Every row gives one point. A path goes straight from each point to the next, and from the last back to the first. The post is the endless flat space through its rows: a point in 2 columns, a line in 3, a plane in 4, and so on, so that a path can go around it. Count how often the path circles the post. Going back the other way cancels.
In the rows, 100 means zero.

Post (2 x 3):
87; 71; 121
116; 116; 86
Path (26 x 3):
58; 106; 85
101; 56; 100
152; 85; 99
126; 127; 121
99; 139; 81
100; 101; 73
105; 76; 99
131; 81; 124
122; 119; 104
112; 80; 112
91; 53; 99
73; 92; 92
75; 5; 129
113; 91; 61
65; 106; 77
82; 84; 126
126; 95; 135
88; 127; 125
52; 94; 97
96; 84; 82
65; 26; 95
83; 152; 68
121; 158; 96
133; 100; 95
107; 54; 74
68; 59; 114
Times around: 0

Post, 8 rows:
91; 52; 126; 98; 116; 112; 70; 39; 99
86; 111; 117; 88; 60; 96; 95; 83; 91
141; 106; 124; 126; 115; 76; 113; 121; 82
115; 100; 84; 65; 125; 116; 69; 78; 106
107; 145; 100; 115; 100; 34; 120; 96; 100
115; 124; 167; 94; 113; 57; 122; 109; 84
96; 60; 84; 65; 91; 100; 101; 57; 86
124; 123; 124; 118; 114; 60; 123; 140; 140
Path (28 x 9):
132; 115; 144; 106; 83; 70; 117; 146; 61
35; 127; 144; 96; 52; 81; 101; 130; 126
142; 95; 88; 55; 144; 101; 118; 117; 87
144; 106; 135; 47; 124; 91; 125; 115; 89
148; 96; 69; 124; 98; 86; 127; 106; 154
21; 89; 108; 54; 94; 130; 94; 50; 145
102; 79; 107; 98; 100; 110; 85; 116; 56
72; 153; 160; 81; 94; 86; 83; 129; 93
113; 155; 84; 125; 140; 68; 136; 119; 127
143; 133; 90; 95; 101; 97; 113; 119; 98
123; 145; 117; 57; 65; 53; 96; 100; 123
78; 92; 177; 61; 113; 96; 31; 48; 141
99; 101; 92; 72; 74; 64; 121; 36; 66
122; 49; 137; 157; 149; 68; 148; 92; 123
119; 103; 92; 148; 118; 83; 126; 144; 42
133; 112; 97; 61; 157; 49; 111; 151; 57
166; 90; 75; 82; 143; 113; 74; 110; 96
91; 101; 117; 80; 102; 5; 160; 67; 159
115; 104; 98; 62; 70; 61; 187; 71; 32
87; 64; 113; 68; 129; 125; 84; 79; 34
73; 121; 113; 19; 103; 106; 88; 139; 132
96; 160; 132; 115; 93; 153; 67; 99; 84
124; 97; 149; 60; 79; 70; 155; 93; 73
130; 135; 169; 100; 122; 38; 117; 78; 87
100; 86; 148; 133; 115; 67; 125; 87; 122
112; 103; 100; 98; 160; 87; 114; 114; 73
86; 69; 158; 123; 100; 58; 118; 92; 104
133; 49; 102; 89; 93; 107; 82; 79; 52
Times around: 1

Post, 17 rows:
93; 105; 151; 54; 75; 77; 112; 112; 79; 110; 93; 103; 74; 91; 119; 90; 164; 76
137; 80; 70; 99; 83; 81; 111; 105; 89; 119; 87; 74; 95; 112; 89; 35; 107; 90
93; 73; 100; 68; 132; 121; 102; 83; 81; 110; 91; 113; 108; 111; 70; 108; 107; 126
101; 107; 112; 80; 129; 78; 99; 103; 120; 79; 121; 95; 110; 106; 85; 101; 63; 78
70; 77; 120; 56; 62; 114; 114; 141; 87; 107; 108; 73; 77; 122; 129; 52; 146; 90
124; 103; 91; 86; 105; 125; 73; 98; 111; 121; 109; 104; 66; 62; 47; 118; 80; 112
115; 85; 95; 84; 115; 108; 76; 62; 89; 113; 116; 61; 102; 89; 91; 128; 76; 105
96; 107; 151; 82; 98; 161; 109; 122; 73; 124; 101; 98; 104; 110; 116; 77; 141; 56
117; 96; 112; 76; 95; 91; 135; 142; 66; 91; 137; 100; 102; 118; 146; 87; 144; 92
119; 83; 58; 74; 130; 107; 66; 67; 104; 76; 96; 120; 82; 112; 108; 68; 97; 87
105; 100; 156; 91; 78; 118; 107; 117; 95; 141; 89; 94; 64; 130; 139; 83; 133; 91
62; 106; 104; 90; 110; 135; 76; 114; 137; 114; 90; 104; 132; 76; 140; 97; 111; 105
99; 84; 96; 109; 106; 83; 76; 92; 91; 80; 132; 116; 103; 97; 79; 89; 72; 107
54; 79; 104; 56; 96; 114; 47; 154; 132; 107; 47; 131; 137; 80; 151; 95; 74; 89
138; 99; 75; 67; 107; 108; 106; 61; 115; 113; 136; 125; 87; 95; 70; 91; 45; 119
108; 75; 80; 115; 130; 99; 120; 71; 101; 84; 111; 107; 71; 84; 81; 97; 66; 115
156; 68; 107; 92; 83; 139; 95; 76; 118; 91; 93; 103; 87; 97; 68; 131; 80; 103
Path, 30 rows:
126; 90; 161; 58; 87; 92; 81; 57; 65; 122; 67; 128; 52; 102; 86; 111; 116; 97
63; 84; 140; 152; 84; 126; 138; 155; 119; 111; 98; 32; 126; 73; 96; 63; 132; 137
98; 81; 92; 67; 138; 84; 114; 83; 80; 77; 144; 123; 60; 112; 129; 86; 85; 125
140; 121; 83; 76; 82; 171; 82; 72; 82; 131; 136; 84; 92; 77; 58; 86; 48; 105
127; 70; 85; 69; 93; 120; 106; 90; 68; 88; 79; 104; 101; 102; 96; 98; 100; 85
116; 72; 130; 95; 57; 137; 90; 137; 106; 163; 109; 83; 92; 143; 97; 107; 98; 120
140; 80; 88; 75; 70; 85; 131; 144; 99; 146; 123; 138; 117; 118; 83; 67; 69; 86
87; 106; 103; 26; 82; 51; 66; 93; 88; 126; 115; 72; 97; 90; 76; 118; 85; 90
139; 105; 35; 106; 110; 69; 71; 94; 106; 160; 96; 83; 76; 67; 87; 80; 116; 100
88; 42; 82; 119; 147; 119; 98; 93; 86; 165; 89; 80; 92; 87; 77; 104; 102; 131
113; 90; 122; 45; 100; 103; 104; 89; 103; 73; 120; 150; 62; 123; 124; 93; 157; 121
97; 115; 115; 85; 144; 100; 136; 86; 36; 109; 160; 49; 109; 132; 60; 76; 76; 113
119; 96; 57; 80; 100; 97; 102; 109; 49; 115; 127; 75; 73; 133; 105; 68; 97; 126
145; 88; 62; 115; 70; 125; 122; 83; 116; 125; 126; 91; 71; 103; 132; 75; 94; 110
88; 89; 77; 33; 127; 51; 73; 85; 74; 113; 155; 112; 54; 63; 59; 96; 110; 90
109; 51; 123; 91; 80; 154; 91; 149; 87; 138; 5; 64; 132; 92; 77; 84; 178; 90
67; 85; 126; 85; 111; 84; 88; 115; 108; 110; 117; 53; 90; 125; 113; 100; 81; 134
93; 47; 62; 74; 86; 144; 62; 100; 128; 39; 117; 88; 85; 111; 96; 42; 150; 93
99; 93; 103; 82; 115; 107; 78; 114; 98; 53; 110; 138; 87; 81; 108; 112; 122; 154
124; 113; 143; 84; 84; 150; 105; 75; 110; 137; 82; 75; 95; 119; 126; 126; 121; 98
73; 111; 94; 57; 97; 125; 48; 115; 100; 137; 108; 96; 64; 74; 78; 113; 112; 98
75; 63; 90; 88; 110; 102; 80; 106; 75; 91; 91; 129; 132; 108; 119; 67; 128; 96
118; 56; 124; 67; 144; 102; 89; 67; 96; 87; 77; 85; 64; 98; 72; 146; 141; 119
115; 112; 126; 80; 66; 175; 147; 111; 123; 139; 119; 98; 99; 94; 94; 66; 145; 131
124; 96; 73; 61; 132; 91; 94; 118; 115; 116; 99; 114; 130; 74; 101; 95; 59; 101
93; 63; 98; 52; 100; 157; 99; 45; 117; 135; 103; 56; 80; 93; 67; 115; 107; 111
84; 95; 85; 39; 100; 127; 83; 97; 95; 125; 95; 109; 141; 137; 86; 45; 69; 61
84; 76; 49; 107; 150; 180; 38; 141; 76; 58; 78; 125; 125; 77; 119; 112; 153; 47
120; 73; 84; 124; 76; 131; 74; 126; 80; 145; 79; 82; 97; 71; 81; 61; 120; 71
128; 135; 121; 73; 142; 51; 160; 106; 104; 147; 138; 53; 130; 125; 136; 84; 78; 94
Times around: 3

Post:
97; 77; 77; 119; 92; 95; 78; 106; 120; 123; 67; 107; 133; 130; 72; 82; 108; 126
124; 93; 124; 147; 79; 155; 95; 73; 70; 134; 115; 67; 104; 65; 80; 142; 48; 95
104; 75; 97; 132; 112; 119; 48; 146; 127; 77; 75; 65; 97; 132; 140; 138; 83; 87
123; 117; 99; 86; 74; 133; 62; 114; 91; 124; 68; 105; 70; 82; 98; 82; 79; 110
81; 113; 95; 110; 102; 106; 119; 68; 106; 130; 64; 59; 83; 87; 66; 114; 81; 113
97; 112; 115; 110; 51; 125; 83; 133; 95; 101; 62; 79; 74; 96; 74; 103; 113; 90
91; 122; 115; 108; 102; 96; 124; 133; 91; 44; 89; 107; 99; 91; 96; 101; 107; 124
111; 104; 113; 99; 120; 135; 70; 125; 87; 99; 130; 94; 103; 127; 117; 99; 122; 94
93; 102; 108; 78; 98; 59; 126; 74; 112; 92; 134; 118; 104; 135; 112; 113; 103; 54
103; 105; 101; 164; 110; 157; 90; 86; 57; 120; 106; 112; 120; 73; 86; 106; 84; 86
70; 79; 84; 106; 77; 99; 58; 96; 129; 97; 64; 41; 110; 103; 109; 111; 90; 105
128; 88; 73; 90; 134; 95; 93; 128; 80; 108; 102; 114; 127; 135; 119; 86; 96; 82
98; 75; 123; 112; 128; 88; 41; 93; 85; 65; 110; 68; 121; 141; 87; 112; 68; 87
88; 68; 63; 112; 110; 79; 102; 119; 73; 115; 103; 110; 77; 38; 64; 80; 75; 98
105; 101; 139; 87; 105; 106; 106; 48; 84; 109; 71; 59; 76; 107; 124; 62; 119; 89
98; 73; 60; 89; 124; 68; 108; 114; 104; 82; 77; 106; 86; 54; 76; 104; 102; 93
106; 85; 99; 110; 94; 158; 106; 56; 50; 79; 117; 106; 84; 85; 86; 67; 95; 77
Path:
67; 129; 111; 107; 87; 101; 59; 68; 67; 136; 98; 74; 106; 124; 115; 92; 70; 73
106; 88; 69; 158; 110; 178; 55; 48; 64; 135; 70; 53; 124; 61; 110; 97; 42; 118
128; 126; 85; 105; 108; 160; 19; 122; 104; 141; 93; 80; 97; 100; 86; 64; 90; 153
110; 67; 95; 159; 163; 83; 103; 83; 97; 126; 41; 107; 117; 113; 113; 80; 70; 77
60; 87; 48; 26; 109; 46; 114; 120; 117; 120; 111; 97; 113; 141; 73; 113; 120; 58
94; 91; 87; 125; 93; 130; 128; 100; 64; 103; 65; 99; 68; 63; 100; 108; 111; 85
85; 136; 93; 116; 79; 106; 113; 93; 101; 195; 145; 110; 65; 114; 97; 130; 99; 87
119; 93; 79; 114; 105; 125; 49; 87; 88; 144; 113; 107; 120; 95; 116; 83; 77; 94
69; 44; 54; 97; 90; 75; 69; 69; 152; 53; 32; 62; 112; 143; 62; 89; 85; 104
64; 122; 82; 56; 117; 142; 54; 70; 100; 86; 86; 105; 89; 118; 52; 61; 107; 112
62; 68; 79; 128; 131; 111; 46; 75; 104; 122; 43; 42; 114; 125; 83; 124; 97; 112
142; 52; 37; 41; 106; 137; 36; 72; 64; 128; 113; 72; 119; 148; 116; 62; 102; 95
100; 66; 128; 182; 120; 135; 54; 93; 109; 76; 104; 72; 72; 99; 86; 138; 98; 86
103; 88; 86; 158; 152; 119; 94; 97; 88; 81; 111; 73; 130; 69; 104; 112; 72; 102
80; 160; 118; 96; 118; 176; 123; 86; 80; 85; 149; 76; 111; 71; 96; 120; 84; 92
113; 70; 97; 129; 95; 171; 93; 72; 66; 114; 69; 116; 101; 81; 97; 105; 85; 75
71; 100; 102; 108; 108; 91; 124; 22; 46; 118; 123; 106; 104; 32; 85; 87; 94; 114
129; 127; 103; 77; 44; 28; 148; 65; 69; 86; 47; 120; 85; 106; 64; 73; 70; 101
125; 81; 57; 90; 85; 170; 86; 94; 102; 60; 81; 87; 115; 80; 119; 90; 117; 112
135; 102; 166; 133; 91; 154; 85; 135; 66; 70; 114; 59; 104; 99; 78; 139; 105; 85
103; 96; 93; 66; 108; 118; 73; 100; 117; 86; 78; 63; 102; 112; 123; 127; 53; 97
101; 62; 37; 64; 108; 148; 44; 109; 65; 90; 90; 90; 106; 82; 85; 76; 82; 97
112; 78; 75; 118; 95; 160; 80; 98; 106; 118; 66; 60; 46; 61; 110; 121; 94; 105
97; 125; 157; 166; 92; 91; 38; 152; 87; 77; 155; 117; 61; 42; 56; 130; 81; 127
71; 60; 53; 143; 107; 145; 92; 93; 114; 132; 130; 106; 91; 85; 83; 67; 46; 95
99; 104; 132; 156; 164; 134; 81; 129; 74; 83; 86; 108; 85; 25; 90; 108; 69; 89
89; 32; 95; 97; 125; 90; 46; 92; 91; 139; 104; 72; 107; 91; 111; 84; 138; 78
Times around: 5

Post (17 x 18):
101; 95; 65; 106; 92; 86; 73; 102; 98; 93; 103; 117; 92; 108; 52; 98; 128; 96
105; 111; 91; 82; 87; 137; 109; 85; 98; 89; 119; 105; 105; 120; 78; 95; 76; 86
95; 141; 64; 115; 139; 115; 96; 118; 101; 120; 119; 85; 113; 107; 112; 149; 78; 114
73; 116; 75; 161; 119; 92; 71; 88; 125; 115; 131; 104; 67; 141; 122; 73; 40; 115
120; 106; 66; 137; 100; 107; 102; 79; 90; 95; 108; 76; 101; 117; 40; 95; 91; 87
83; 93; 130; 78; 108; 119; 95; 81; 78; 102; 72; 97; 107; 79; 80; 104; 116; 117
119; 108; 102; 104; 112; 110; 101; 97; 67; 132; 122; 92; 139; 113; 78; 127; 73; 102
95; 96; 68; 97; 128; 75; 99; 113; 64; 119; 150; 72; 138; 91; 146; 99; 105; 62
90; 101; 108; 108; 94; 101; 103; 115; 95; 97; 92; 109; 89; 121; 72; 82; 98; 82
62; 108; 20; 115; 73; 90; 122; 125; 102; 124; 96; 92; 51; 76; 183; 147; 123; 91
122; 102; 81; 71; 98; 105; 102; 100; 90; 94; 99; 81; 100; 107; 105; 86; 117; 111
102; 98; 103; 96; 108; 115; 89; 94; 77; 95; 112; 124; 72; 102; 61; 74; 75; 90
99; 97; 86; 127; 122; 120; 85; 111; 114; 92; 86; 129; 121; 90; 83; 70; 127; 122
99; 110; 104; 135; 99; 117; 102; 58; 91; 83; 97; 126; 54; 150; 104; 87; 93; 96
93; 110; 100; 124; 97; 95; 81; 100; 86; 58; 90; 107; 93; 105; 118; 92; 73; 120
92; 74; 73; 85; 113; 103; 110; 105; 94; 67; 111; 104; 113; 123; 111; 90; 87; 112
94; 99; 74; 82; 94; 118; 88; 99; 76; 100; 58; 92; 109; 116; 106; 111; 89; 89
Path:
89; 120; 132; 132; 92; 96; 70; 119; 79; 112; 55; 114; 106; 82; 46; 79; 48; 120
66; 127; 65; 94; 90; 98; 62; 119; 110; 128; 102; 96; 59; 108; 122; 80; 75; 109
112; 78; 91; 113; 121; 116; 76; 89; 89; 88; 108; 83; 120; 119; 80; 87; 125; 114
106; 82; 63; 79; 83; 83; 67; 96; 94; 137; 85; 94; 86; 120; 117; 81; 126; 88
109; 130; 103; 131; 130; 128; 83; 79; 124; 87; 92; 101; 109; 151; 70; 47; 88; 78
111; 112; 86; 49; 80; 109; 97; 95; 99; 59; 79; 150; 73; 111; 87; 141; 134; 125
87; 95; 98; 105; 111; 102; 116; 124; 102; 73; 123; 121; 31; 99; 69; 119; 60; 128
86; 114; 111; 117; 90; 101; 74; 68; 87; 117; 102; 83; 73; 113; 88; 94; 92; 45
136; 126; 56; 195; 145; 101; 128; 70; 121; 75; 108; 89; 127; 124; 91; 87; 97; 137
87; 100; 95; 103; 85; 110; 106; 72; 111; 80; 111; 93; 91; 117; 52; 58; 102; 88
94; 86; 90; 80; 111; 123; 100; 96; 73; 111; 93; 113; 107; 111; 84; 84; 158; 76
101; 87; 106; 144; 69; 111; 105; 118; 93; 98; 110; 119; 86; 148; 88; 98; 52; 92
83; 96; 89; 142; 135; 75; 73; 96; 115; 88; 110; 89; 92; 119; 120; 80; 93; 106
142; 152; 76; 118; 124; 122; 78; 78; 83; 102; 82; 105; 112; 108; 104; 117; 119; 98
97; 105; 98; 91; 98; 89; 121; 143; 87; 126; 110; 134; 60; 138; 111; 87; 47; 125
121; 117; 77; 96; 76; 109; 73; 54; 37; 71; 88; 108; 84; 138; 122; 123; 98; 91
150; 105; 95; 119; 78; 104; 100; 112; 77; 16; 90; 65; 150; 86; 96; 47; 125; 103
30; 105; 86; 138; 105; 99; 109; 72; 86; 69; 114; 83; 84; 109; 94; 152; 103; 104
58; 125; 127; 106; 74; 91; 97; 115; 118; 133; 100; 83; 130; 107; 117; 109; 103; 108
107; 113; 73; 120; 91; 74; 75; 100; 48; 82; 107; 66; 107; 88; 152; 116; 123; 98
107; 101; 111; 97; 118; 91; 64; 109; 82; 92; 104; 123; 90; 130; 170; 86; 93; 119
85; 88; 79; 120; 107; 94; 102; 72; 68; 71; 50; 84; 60; 124; 126; 108; 106; 87
95; 83; 79; 30; 90; 97; 80; 57; 74; 113; 97; 108; 80; 92; 93; 129; 74; 124
71; 119; 97; 95; 91; 80; 79; 114; 88; 106; 108; 92; 91; 143; 112; 102; 37; 87
79; 100; 75; 99; 116; 116; 91; 103; 60; 111; 119; 102; 99; 110; 130; 120; 93; 88
120; 96; 89; 92; 93; 141; 92; 123; 94; 79; 166; 115; 165; 107; 105; 77; 100; 53
110; 107; 97; 147; 127; 96; 75; 72; 109; 83; 109; 113; 111; 173; 137; 135; 27; 173
99; 95; 125; 95; 129; 128; 105; 68; 74; 119; 106; 129; 106; 123; 91; 94; 64; 102
Times around: 4
